Each row is a point. The window is the flat piece filled in between its corners: a triangle in 3 columns, a solid with four corners in 4, and so on. A path goes straight from each point to the next, and from the last back to the first. List the points from which the path goes on through the window.

Window (3 x 3):
0:  40   5  47
1:  -3  -2  -4
2:   3  16 -32
Path:
(1):   0 -10 -18
(2):  46 -14  30
(3): 23 31 60
(4): -10  17   1
(5):  16  -1 -13
(6):  48  -3 -11
(7): -12  23   3
(8): -24  16 -38
(9):   9  -6 -58
(10):  15 -13   4
(11):  8  7 22
(12): -14   9  -6
Through the window after points: 2, 4, 6

Window:
0:  23  53 -11 -41
1: -22 -33   0  -6
2:  19 -34  -6 -28
3: -13  24   9  37
Path:
(1):  12  34   7 -30
(2):  10  20 -53 -29
(3):  17  27 -23 -33
(4):  19  10  26 -23
(5):  29  37   8 -44
(6):   5  40 -24 -23
(7):  -9  36 -22  27
(8): -12  42  27  14
(9): -18 -14  19  -4
(10): -27 -28 -27  11
(11):  21  20 -29 -31
(12):  34  11  34 -39
Through the window after points: 1, 3, 5

Window (8 x 8):
0: -17  35  -4  25 -18 -24  41  -1
1: -38  -4 -41  20  10  26 -42  -7
2: -28 -10   7  23   1 -12  54 -11
3:   6   5  60  -7 -35   0 -26 -26
4:   6 -28  -7  -8 -40  12 -35  -8
5:  -3 -23 -37  42  15   4 -54   3
6: -49 -28 -34  37 -12 -11 -38   7
7:  -4   7  39 -35 -15 -39  25 -14
Path:
(1):  -8 -13 -33  24   4  -9 -38 -26
(2): -11   8   1   2 -22 -21  12 -35
(3): -17  -3  15   5 -25   6   6  18
(4):  -5 -15   2  25  -3  -5 -19  27
(5): -27 -12 -24  -1 -19 -11 -25 -46
(6):   1  -8 -23  19 -12 -10 -14 -19
(7): -26 -15   0  15 -10   4 -31  18
(8):   4 -13   3  16  14  10  31  44
(9): -27 -16  -5  12 -30 -12  -8 -45
(10): -18  -3 -31  30  -9 -14   4 -31
(11): -32 -14 -12  11  -9  -1 -10  22
(12): -18   0  -6  -3 -11  22   0  32
(13):  -4 -32 -13  25 -17 -16 -30 -42
(14): -31   8 -60  20 -11 -14 -10 -43
(15): -20  -1  -5  15  -5  -6   5  13
(16): -10 -14  -8  25   5   6 -30  20
Through the window after points: 4, 6, 8, 12, 16

Window:
0:  -2 -10 -11  17 -14  56  -3 -15 -47
1:  -6  -7 -14  -5 -34   4 -17  21   3
2:  24   6  22  21  20 -10  -7 -21  -2
3:   7  24 -16  33  -4  16  33   8  12
4:   5 -20   5   5   7   3  -6  48 -25
5: -25  12  10   0  -7 -42 -13 -28   2
6:   2   4  25   4 -13  30  12  -4 -17
7:  13  20  -1  -1 -30  -3  23  -8 -16
8: -14  41 -11   0   9 -17 -24 -19  10
Path:
(1):   7  -4 -21 -20 -31  24  36  -8  -6
(2):  -3 -13  -2 -19  28   9  33  31 -10
(3):   4  -2   7  17 -11  -4 -23  16 -19
(4): -10  22  12  60  -9  17   2  -4 -20
(5):  26   3  -2 -23   4 -17   8 -10  12
(6):   9 -22 -24 -13   9   3  -9  11  -3
(7):   0   2  22  19  -1  -2  -3  21 -23
(8):   3  22   6  17 -23  -6   4  -6 -13
(9):  -3   5  -2 -11  -6  -3  15 -13  -3
(10):  -2   9  -5 -24  10  -8   9 -18  -2
(11):  -9  30   7  46 -11  -7 -23  -6   2
(12): -16  16  16  36  -6   1 -36  13 -32
Through the window after points: 2, 4, 6, 8, 10
